Each row of a before or after table is a point. The points were changed in one or more steps. Then noise was added and the rows were shuffled. The steps act on how far a point lies along the listed directions, d1 being the first. Write out the steps. A step turns or swaps two directions, mirrors them in a line or flattens them onto one, adds a multiple of one to another, or multiplies one. Angles are multiples of 10 degrees, from the lower direction toward the higher: turns from -170 to 170, lines from 10 to 170 but not 90. Use the fewest steps. Two steps may share a direction if one is a turn and the other turns, adds or multiplies; they go together, in the order done. Otherwise the lowest direction goes first.

Directions:
(1): [0.97 2.31]
(2): [ 2.31 -0.97]
Before (14 x 2):
[[-0.67  0.18]
 [-0.36  0.59]
 [-0.07  0.99]
 [-0.12  0.19]
 [ 0.33  0.06]
 [-0.38  0.16]
 [ 0.21  0.87]
 [ 0.22 -0.41]
 [-0.33  0.86]
 [ 0.66  0.51]
 [-0.51 -0.07]
 [-0.20  0.14]
 [ 0.72  0.52]
 [-0.09 -0.05]]
After (14 x 2):
[[-0.27 -0.14]
 [-0.45 -0.22]
 [ 0.71  0.46]
 [-0.02 -0.05]
 [ 0.36  0.14]
 [ 0.34  0.14]
 [-0.10 -0.07]
 [ 0.54  0.25]
 [ 0.01  0.02]
 [-0.10 -0.02]
 [ 0.75  0.41]
 [-0.44 -0.25]
 [-0.05 -0.04]
 [ 0.07  0.07]]
Steps: flatten d1 and d2 onto the line at 40 degrees

Directions:
(1): [-1.85  2.73 -0.09  1.42  1.79  1.64]
(2): [-3.48 -0.02 -1.05 -1.49 -1.16 -1.41]
(3): [ 1.05  2.12  0.72 -3.51  0.56  0.11]
(4): [-1.10 -1.87  2.18 -0.56  2.92 -0.70]
Before (11 x 6):
[[-0.37  0.17  0.15  0.76  0.51  0.45]
 [-0.17  0.90  0.24 -0.02  0.33  0.52]
 [-0.09 -0.52 -0.26  0.03 -0.72 -0.14]
 [ 0.46 -0.32 -0.27  0.45 -0.22 -0.06]
 [ 0.47 -0.08  0.20 -0.53 -0.47 -0.08]
 [ 0.96 -0.18  0.48 -0.52 -0.06 -0.19]
 [-0.14 -0.30 -0.08 -0.22 -0.11 -0.51]
 [ 0.18 -0.12  0.10 -0.52 -0.14 -0.32]
 [ 0.57 -0.84 -0.22  0.53 -0.17 -0.08]
 [-0.53  0.01 -0.19  0.67  0.30  0.01]
 [ 0.34  0.12  0.07 -1.30 -0.17 -0.53]]
After (11 x 6):
[[ 0.60 -0.12 -0.17  0.05 -0.21 -0.16]
 [-0.20 -0.15  0.08 -1.00 -0.45 -0.65]
 [ 0.23 -0.27  0.40 -0.61 -0.24 -0.15]
 [ 0.57 -0.76  0.19  0.33 -0.03  0.13]
 [-0.26 -0.66 -0.05  0.14  0.10 -0.45]
 [-0.38 -1.03 -0.32  0.06 -0.34 -0.52]
 [-0.48  0.77  0.34 -0.14  0.40  0.40]
 [ 0.47  0.01  0.12 -0.40 -0.12 -0.13]
 [-0.85  0.31 -0.30  0.53  0.02  0.28]
 [-0.22  0.15 -0.35  0.83  0.13  0.18]
 [ 1.02  0.23  0.20 -0.98 -0.10 -0.28]]
Steps: turn d2 and d4 by -160 degrees; multiply d2 by 1.3

Directions:
(1): [-0.50  0.69 -0.42 -2.22  3.00  0.29 -1.85 -1.20  3.65 -1.12  0.24]
(2): [ 1.29 -2.94  0.65  2.65  1.14 -0.51 -1.74 -2.15 -0.82 -2.15  1.50]
(3): [ 1.52  0.91  1.26 -2.11 -1.52 -2.11  2.69 -2.48  0.30 -1.49  1.69]
Before (8 x 11):
[[ 0.06  0.30  0.28  0.11  0.04 -0.13  0.22  0.07 -0.40  0.03  0.07]
 [ 0.25 -0.18  0.14  0.47  0.16  0.00 -0.15  0.18 -0.25  0.36 -0.09]
 [-0.05  0.56 -0.07 -0.69  0.04  0.08  0.43 -0.19  0.40 -0.05  0.00]
 [-0.17 -0.13 -0.09 -0.33  0.89  0.33 -0.81  0.04  0.89 -0.26 -0.29]
 [ 0.16 -0.19 -0.18 -0.24  0.92  0.09 -0.87 -0.51  1.00 -0.55  0.36]
 [-0.03  0.49  0.31 -0.71 -0.42 -0.19  0.94  0.00 -0.02  0.30  0.06]
 [ 0.11 -1.06 -0.04  0.72  0.55  0.02 -0.61 -0.34 -0.30 -0.23  0.31]
 [ 0.00  0.60 -0.11 -1.45  0.60 -0.22 -0.16 -0.56  1.20 -0.39  0.19]]
After (8 x 11):
[[ 0.07  0.22  0.00 -0.39  0.12  0.00  0.30 -0.36  0.30 -0.28  0.14]
 [ 0.18 -0.11 -0.21 -0.25  0.84  0.13 -0.82 -0.52  1.01 -0.54  0.32]
 [ 0.09  0.28  0.32  0.21  0.13 -0.17  0.16 -0.02 -0.33  0.03  0.09]
 [-0.03 -0.82 -0.12  0.47  0.44  0.04 -0.44 -0.12 -0.25 -0.02  0.17]
 [ 0.16  0.19  0.02 -1.07  0.70 -0.31 -0.46 -0.84  1.06 -0.62  0.42]
 [ 0.23  0.04  0.10  0.23  0.11  0.04 -0.08  0.35 -0.21  0.57 -0.23]
 [ 0.14  0.04  0.37 -0.26 -0.21 -0.32  0.69 -0.34 -0.16 -0.07  0.30]
 [-0.28  0.24 -0.16 -0.66  0.75  0.38 -0.66  0.26  0.97 -0.03 -0.48]]
Steps: add 1 times d3 to d2

Directions:
(1): [ 2.72 -2.90 -0.43 -1.00  0.40  3.23  1.43 -0.64  2.17  0.22 -0.59 -2.57
  1.75  0.73 -2.31  0.06  2.34 -0.41]
(2): [-1.96  0.56  2.62 -0.41  0.30 -0.35 -1.27  0.47 -0.53 -4.84 -0.26 -0.38
  2.67  1.90 -1.11  2.37  1.27 -0.29]
(3): [ 0.97 -2.08  1.10 -0.96  0.31 -3.11 -2.08 -0.99  0.35  0.53 -1.00  2.86
 -0.30  1.86 -0.13 -3.05  3.30 -0.75]
Before (12 x 18):
[[-0.17  0.03  0.18  0.06 -0.01  0.84  0.37  0.25  0.02 -1.10  0.15 -1.05
   1.14 -0.14 -0.42  0.88 -0.18 -0.05]
 [ 0.29 -0.48 -0.16  0.25 -0.04  0.80  0.15  0.04  0.64 -0.47  0.11 -0.37
   0.51  0.03 -0.30  0.29  0.13 -0.11]
 [-0.09  0.72  0.19  0.18  0.06  0.08  0.11  0.27 -0.47 -0.54  0.16 -0.60
  -0.03 -0.31  0.13  0.61 -0.71  0.12]
 [ 0.11  0.00 -0.06 -0.18  0.07 -0.35 -0.29 -0.21  0.06  0.40 -0.25  0.32
  -0.04  0.05  0.24 -0.17  0.21 -0.16]
 [ 0.44  0.15 -0.44  0.08 -0.13  0.43  0.49 -0.06  0.42  0.89  0.01  0.05
  -0.54 -0.53  0.12 -0.16 -0.22  0.08]
 [ 0.27 -0.24 -0.25 -0.06  0.05 -0.16 -0.16 -0.18  0.03  0.66 -0.08  0.05
  -0.28  0.22  0.10 -0.64  0.44 -0.12]
 [-0.21  0.37 -0.03  0.23 -0.27  0.10 -0.02  0.31 -0.18  0.47 -0.12 -0.08
  -0.51 -0.22  0.43  0.08 -0.42 -0.08]
 [-0.45  0.68 -0.26  0.22  0.10 -0.49  0.09  0.32 -0.48  0.63  0.36  0.66
  -0.88 -0.65  1.11 -0.37 -0.67  0.11]
 [ 0.83 -0.32 -0.33 -0.29  0.06  0.42  0.56  0.19  0.38  0.79  0.27 -0.44
  -0.05 -0.44 -0.02 -0.15  0.19  0.01]
 [ 0.22 -0.16  0.30  0.04 -0.05  0.39  0.18  0.16  0.22 -0.15  0.17 -0.36
   0.14 -0.04 -0.66  0.27  0.40 -0.24]
 [-1.00  1.25  0.15  0.48 -0.38 -0.71 -0.35  0.40 -0.71 -0.32  0.50  0.44
  -0.31 -0.39  0.68  0.57 -0.92  0.31]
 [ 0.69 -1.16  0.37 -0.78  0.28  0.72  0.30  0.12  0.88 -0.26 -0.43 -0.40
   0.66  0.38 -0.99  0.31  1.18 -0.14]]
After (12 x 18):
[[ 0.09  0.22  0.00  0.25 -0.14 -0.23  0.04  0.17 -0.10  0.57  0.29  0.26
  -0.63 -0.37 -0.04 -0.18 -0.15 -0.15]
 [ 0.02 -0.46  0.52 -0.43  0.44  0.71  0.15  0.15  0.32 -1.06 -0.04 -0.56
   0.89  0.48 -0.33  0.44  0.92 -0.17]
 [ 0.11  0.13 -0.53 -0.07 -0.05 -0.42  0.29  0.33  0.05  1.56  0.03  0.78
  -1.21 -0.88  0.59 -0.45 -0.70  0.25]
 [ 0.68 -0.32 -0.15 -0.16 -0.03  0.72  0.42 -0.16  0.68  0.30 -0.15 -0.21
   0.03 -0.05 -0.33 -0.01  0.47 -0.03]
 [ 0.08 -0.20  0.35 -0.06 -0.15  0.44 -0.09  0.18  0.13 -0.17 -0.33 -0.42
   0.18  0.29 -0.18  0.32  0.38 -0.26]
 [-0.56  0.23  0.85 -0.07 -0.19 -0.13 -0.54  0.17 -0.08 -1.46  0.11 -0.13
   0.93  0.55 -0.39  0.87  0.54  0.02]
 [ 0.87 -0.36 -0.32 -0.34  0.07  0.22  0.49  0.16  0.36  0.83  0.26 -0.33
  -0.12 -0.45  0.02 -0.30  0.25  0.02]
 [-0.37  0.43 -0.24  0.32 -0.16 -0.81 -0.12  0.15 -0.50  0.36  0.22  0.50
  -0.30 -0.55  0.65 -0.42 -0.72  0.04]
 [ 0.13  0.00 -0.06 -0.19  0.10  0.11 -0.07 -0.17  0.16  0.11 -0.19 -0.12
   0.28  0.08  0.01  0.25  0.15 -0.16]
 [ 0.23 -0.16 -0.27 -0.03  0.08  0.36  0.11 -0.10  0.11  0.34 -0.04 -0.42
   0.01  0.21 -0.11 -0.19  0.31 -0.08]
 [ 0.09 -0.01 -0.48  0.49 -0.14 -0.08 -0.09  0.04  0.24  0.49  0.23  0.51
  -0.43 -0.38  0.49 -0.39 -0.45 -0.01]
 [ 0.11  0.32  0.41 -0.01  0.15 -0.38 -0.26  0.10 -0.35 -0.54  0.00 -0.17
   0.01  0.06  0.00  0.16 -0.07  0.01]]
Steps: mirror d1 and d2 in the line at 130 degrees; multiply d3 by 0

Directions:
(1): [-4.38 -0.31 -1.57 -0.52 -1.54 -1.04  2.12  0.37  0.18 -0.34  0.74  1.28
  1.06  0.07  0.48 -3.56 -0.63 -0.74 -2.23  0.60  0.34 -3.75 -0.27  1.40
 -4.58  0.32 -2.10  1.41 -0.45  0.09 -1.23  1.44]
(2): [-2.83  1.55 -2.80  0.94  0.45 -3.45 -2.34  1.29 -0.73 -1.51 -0.14 -1.16
  0.13 -1.12 -0.28  0.18  1.34  0.23 -0.95 -0.81 -0.25 -1.01 -0.58  1.30
  3.80  0.53  0.07  0.66 -2.25 -5.19  1.44 -0.68]
Before (12 x 32):
[[ 1.85 -0.28  1.18 -0.33  0.03  0.90  0.04 -0.24 -0.18  0.46 -0.11 -0.12
  -0.20  0.11  0.07  0.58 -0.11  0.24  0.71 -0.07  0.04  1.28  0.18 -0.46
   0.16 -0.16  0.22 -0.34  0.38  1.15 -0.21 -0.15]
 [-0.09  0.05 -0.20  0.09  0.14 -0.45 -0.48  0.04 -0.22 -0.10 -0.12 -0.18
   0.14  0.19 -0.12  0.07 -0.04  0.06  0.16 -0.32 -0.16  0.27  0.10  0.09
   0.83  0.23  0.13  0.04 -0.54 -0.81  0.25  0.05]
 [ 1.34 -0.37  0.80  0.04  0.23  0.58  0.01 -0.29 -0.05  0.35 -0.07  0.00
  -0.31  0.09 -0.22  0.38 -0.10  0.16  0.37  0.14  0.05  0.51 -0.08 -0.57
   0.27 -0.18  0.56 -0.36  0.17  0.83  0.11  0.05]
 [-1.14  0.25 -0.31 -0.43 -0.08 -0.49  0.21  0.10 -0.07 -0.22 -0.38 -0.05
   0.11 -0.10  0.04 -0.50  0.01  0.05 -0.43 -0.19  0.32 -0.61 -0.37  0.32
   0.03  0.40 -0.40  0.08 -0.36 -0.85  0.12  0.31]
 [ 1.07 -0.26  0.93 -0.30  0.02  0.37  0.17 -0.40  0.22  0.46 -0.40  0.11
  -0.30 -0.37  0.12  0.45 -0.21 -0.10  0.47  0.12  0.13  0.57  0.29 -0.41
  -0.01 -0.05  0.41  0.10  0.53  0.91 -0.25 -0.19]
 [-1.07  0.55 -0.54  0.20  0.02 -0.59 -0.04  0.37 -0.16 -0.10 -0.21  0.20
   0.14 -0.31  0.32 -0.48  0.24 -0.18 -0.62 -0.10 -0.04 -0.70  0.18  0.67
  -0.06  0.50 -0.33  0.21 -0.83 -0.77 -0.05  0.20]
 [-0.96 -0.22 -0.66 -0.11 -0.22 -0.30  0.16  0.11  0.17 -0.01  0.23  0.27
  -0.01 -0.29  0.21 -0.74  0.23 -0.17 -0.40 -0.02  0.02 -0.91 -0.14  0.27
  -1.01 -0.03 -0.49  0.44 -0.31 -0.36 -0.52  0.15]
 [ 0.72 -0.05  0.10 -0.01  0.25  0.20 -0.46  0.07 -0.09  0.25  0.11  0.11
  -0.29  0.15  0.18  0.44  0.25  0.13  0.39  0.00  0.02  0.66  0.29 -0.23
   0.75 -0.12  0.33 -0.42  0.22 -0.10  0.13 -0.42]
 [ 0.11 -0.51  0.56 -0.34 -0.09  0.85  0.75  0.02  0.18  0.39  0.24  0.45
  -0.11  0.47 -0.02 -0.21 -0.45 -0.28  0.10  0.12  0.09  0.18  0.44 -0.05
  -1.25 -0.12 -0.04  0.04  0.76  1.45 -0.40  0.42]
 [ 0.88 -0.14  0.09  0.33  0.12  0.22 -0.12  0.06 -0.05  0.17 -0.23 -0.30
  -0.13 -0.16  0.04  0.51  0.06  0.17  0.13 -0.02 -0.15  0.48  0.05 -0.34
   0.48 -0.29  0.40 -0.19  0.20  0.04  0.02 -0.16]
 [-1.54  0.03 -1.00  0.21 -0.32 -0.99  0.09  0.33 -0.03 -0.37 -0.14  0.07
   0.24 -0.41  0.18 -0.37  0.04 -0.04 -0.49  0.10 -0.13 -1.11  0.03  0.31
  -0.42  0.13 -0.73  0.53 -0.59 -1.12 -0.04  0.09]
 [-1.10  0.27 -0.48 -0.03 -0.56 -0.28  0.90  0.09 -0.12 -0.06 -0.10  0.21
   0.12  0.00  0.45 -0.85 -0.17  0.02 -0.62  0.27 -0.08 -1.04 -0.22  0.46
  -0.91  0.11 -0.79  0.25  0.28 -0.09 -0.20  0.33]]
After (12 x 32):
[[-1.80  0.54 -1.59  0.58 -0.02 -1.87 -0.90  0.67 -0.26 -0.78 -0.24 -0.46
   0.16 -0.77  0.05  0.13  0.54  0.12 -0.46 -0.13 -0.21 -0.87 -0.09  0.51
   1.35  0.28 -0.45  0.53 -1.17 -2.65  0.55 -0.32]
 [ 2.27 -0.84  1.93 -0.74 -0.37  1.94  1.12 -0.59  0.08  0.90  0.04  0.45
  -0.07  0.47  0.19  0.09 -0.65  0.09  0.75  0.28  0.18  1.13  0.30 -0.70
  -1.72 -0.32 -0.12 -0.35  1.09  2.90 -0.86  0.26]
 [ 0.30 -0.08 -0.02 -0.09  0.08  0.10 -0.20  0.08 -0.11  0.21  0.20  0.20
  -0.20  0.18  0.22  0.10  0.19  0.06  0.20  0.09  0.09  0.30  0.28 -0.13
   0.25 -0.09  0.13 -0.28  0.23 -0.06 -0.03 -0.25]
 [-0.58 -0.09 -0.69  0.04  0.03 -0.41 -0.29  0.14  0.13 -0.06  0.13 -0.02
  -0.12 -0.34  0.14 -0.26  0.42 -0.06 -0.19 -0.17 -0.04 -0.50 -0.18  0.16
  -0.15 -0.04 -0.23  0.32 -0.40 -0.70 -0.26 -0.09]
 [-1.33  0.54 -0.71 -0.17  0.19 -1.09 -0.46  0.34 -0.24 -0.47 -0.50 -0.41
   0.07 -0.36 -0.02 -0.20  0.27  0.14 -0.40 -0.43  0.25 -0.49 -0.48  0.43
   1.16  0.49 -0.21  0.08 -0.76 -1.86  0.48  0.08]
 [ 1.42 -1.05  1.70 -0.70 -0.21  2.24  1.56 -0.48  0.47  0.99  0.29  0.83
  -0.20  0.91  0.09 -0.15 -0.93 -0.31  0.56  0.40  0.14  0.73  0.69 -0.64
  -2.47 -0.35  0.05 -0.29  1.60  3.45 -0.91  0.62]
 [-0.82  0.32 -0.81  0.29  0.15 -1.18 -0.87  0.29 -0.36 -0.41 -0.13 -0.37
   0.19 -0.02 -0.14 -0.03  0.15  0.07 -0.09 -0.46 -0.17 -0.06  0.00  0.39
   1.43  0.34  0.08  0.22 -0.99 -1.82  0.50 -0.01]
 [-1.39  0.98 -1.10  0.47  0.27 -1.33 -0.80  0.67 -0.39 -0.47 -0.30 -0.21
   0.10 -0.60  0.23 -0.13  0.60 -0.06 -0.68 -0.39 -0.18 -0.66  0.03  0.85
   1.27  0.64 -0.13  0.22 -1.35 -2.02  0.40 -0.13]
 [ 0.62 -0.23  0.08  0.27  0.01  0.25  0.11  0.03 -0.02  0.18 -0.18 -0.15
  -0.07 -0.11  0.11  0.20 -0.04  0.11  0.00  0.02 -0.11  0.20  0.03 -0.29
  -0.03 -0.30  0.22 -0.10  0.23  0.24 -0.14 -0.02]
 [-0.56  0.33 -0.30  0.04 -0.35 -0.16  0.51  0.07 -0.18 -0.01 -0.21  0.02
  -0.01 -0.04  0.41 -0.31 -0.08  0.13 -0.32  0.16 -0.12 -0.49 -0.11  0.26
  -0.12  0.09 -0.46  0.08  0.30 -0.24  0.00  0.10]
 [ 1.50 -0.71  1.52 -0.59 -0.20  1.21  0.95 -0.71  0.39  0.83 -0.30  0.49
  -0.27 -0.08  0.21  0.14 -0.59 -0.23  0.52  0.36  0.20  0.59  0.42 -0.65
  -1.34 -0.13  0.24  0.03  1.07  2.25 -0.73  0.09]
 [ 1.54 -0.75  1.31 -0.19 -0.02  1.25  0.75 -0.58  0.17  0.66  0.04  0.37
  -0.24  0.36 -0.13  0.00 -0.41  0.05  0.37  0.35  0.15  0.36 -0.03 -0.71
  -1.03 -0.27  0.30 -0.38  0.64  2.05 -0.36  0.36]]
Steps: multiply d1 by 0.4; multiply d2 by 2.5
